Rows are points. Two turns around zero, p and q, are shown by what they do to some points. Where does a point land after both, in the order given? Backwards means that the second turn is done in reverse. Each puzzle has new turns, and all numbers are rounded.

Turn p:
[25  8] -> [26 -2]
[ 18 -10] -> [ 13 -16]
[-42   3] -> [-38  18]
Turn q:
[-10 -27] -> [ 12 -26]
[-32  -8] -> [-17 -28]
[29  6] -> [16 25]
[13 30] -> [-12  30]
Where do these land?
q, then p backwards: [ 2 19] -> [-17   9]
p, then q: [ -1 -35] -> [ 14 -32]
p, then q: [-30  -6] -> [-25 -18]
p, then q: [29 22] -> [17 32]

Turn p:
[-4 45  7] -> [-1 45  5]
[-20 -15 -35] -> [-27 -22  26]
[15  4 10] -> [  6   6 -16]
[12  2  5] -> [  2   3 -13]
[ -3 -36  13] -> [ 20 -33  -2]
Turn q:
[ 15  -2 -31] -> [ -1  21 -28]
[13  3 20] -> [ -6 -23  -2]
[-40  -7  -8] -> [ 9 25 31]
[11 23 35] -> [ 10 -42   3]
[  1 -17 -17] -> [-12  20  -6]
Where do these land?
q, then p: [-25  11 -11] -> [  6  18 -22]
p, then q: [  2 -39  -1] -> [-36  14   1]
p, then q backwards: [-3  0 -8] -> [-1 -7  5]
q, then p backwards: [-21  10   8] -> [-22  -3  10]
p, then q: [48 18 12] -> [ 30  34 -27]

Turn p:
[21  7 29] -> [-25  19  18]
[-22  -5  11] -> [-10  -2 -23]
[ 17 -18 -47] -> [ 34 -34  22]
[-16  16   7] -> [  1  16 -17]
Turn q:
[-15   0 -27] -> [ 27 -16   1]
[  7   0 -15] -> [  3 -13  10]
[ -1  27 -24] -> [23 -1 28]
[ 28 -18  48] -> [-54  17 -14]
[-19  -9  18] -> [  2  14 -24]
Where do these land?
p, then q: [ 1 -5 38] -> [ 33  15 -13]
p, then q: [40  3  9] -> [-11  37 -13]
p, then q: [-20 -10 -29] -> [-16 -33   4]
p, then q: [-20  11 -19] -> [ -7 -20  21]

Turn p:
[  2 -14  34  -8] -> [-3 32 19 -7]
[ 13  25 -20  24] -> [ 26 -17 -25  13]
[ 35 -26  -2 -14] -> [ 7 -4 40 21]
[-37  20 -22 -38] -> [-25 -33  -7 -44]
[ -8   7 -18  33] -> [  1  -7 -33  20]
[ -5 -12  28   3] -> [-6 30  6 -2]
Turn q:
[  6  17  24 -25] -> [  5  25   2 -30]
[  4  20 -30  47] -> [31 -8  0 50]
[  5 -29  12   2] -> [-13 -23  13 -13]
[ 18   4 -27   4] -> [ 18 -13 -22  10]
[-33 -12  21 -28] -> [-42  19   6 -18]
Where do these land?
p, then q: [-20 -15 -17  19] -> [-14  -4  -2  33]
p, then q: [-14 -15 -14 -13] -> [-26   3   8   5]
q, then p: [ -1  35 -28 -44] -> [ 17 -58 -16  -6]
q, then p backwards: [-17 -24  29   2] -> [ -9 -24   0 -32]
q, then p backwards: [14  0 19 19] -> [ 24   1   1 -19]
p, then q: [  3 -28  -9   7] -> [-5  1 23 19]
q, then p: [35 46 20 11] -> [56  0 27 -2]

Turn p:
[ 23  28  11 -38  -9  23] -> [-19 -42  28  14  11 -17]
[ 13  -7   7   8 -15 -23] -> [ 8 23 22  3  1  4]
[-28  31  14   3  23  25] -> [ 13 -34 -31 -12  24 -12]
[19 -8 -1 12 13 21] -> [ -6 -15   0  -7  -3  29]
[ 26 -29 -21   5 -24 -39] -> [ -6  45  33   2 -29   8]
[-13  13  -2  -4  22  -4] -> [ 17 -13 -14  -5  -7 -12]
[-12 -19  28  15  -5 -14] -> [19 24 -6 16 18 12]
[ -1 -31 -35 -10   0   0] -> [-24  15 -11   5 -36   5]
[-27  22  -1  10  -5  11] -> [ -2  -3 -20 -18  21 -18]
Turn q:
[ 22  20  -8   3 -24   1] -> [  7 -29 -13  -9  11  16]
[ 12  13 -36  -9   3 -24] -> [  4   1 -16 -18 -22  34]
[31  7 16 24 -7 39] -> [ -9 -26   7 -23  42 -17]
[ -3 -27   9 -22  25 -36] -> [-4 45 12 21 -7 23]
[-23  14 -16 -20 -14  24] -> [ 14 -27  14  -1 -30 -13]
[-32  10   4 -17  13 -19] -> [-12   9   0  25 -33   1]
[ -3 -22  21  23  -9  13] -> [  8   8  -1   6  28 -28]
[ -2 -15   9  18  13   2] -> [ -7  19  -2  -3  12 -15]
Where do these land?
q, then p: [  8  10  29 -23   2  10] -> [ 16   5 -20  10  20  21]
q, then p: [ -3  12 -17 -17   1 -29] -> [-34  -1  -1 -12  16   3]
q, then p: [ 14   2  17  27 -34  15] -> [ 18   0  -7   3 -42  22]
p, then q: [  9 -37   9 -25 -15  34] -> [ -1   7 -19  -6  -8 -55]
p, then q: [  0  -1  -1  18  12 -24] -> [ -1 -21   7  -6  11  20]
q, then p: [-22   7  11   5  -2  -4] -> [  5  22  -1 -14   0  -1]
p, then q: [ -7   7 -48  14  36  -3] -> [ 50 -21  12   4 -14  26]
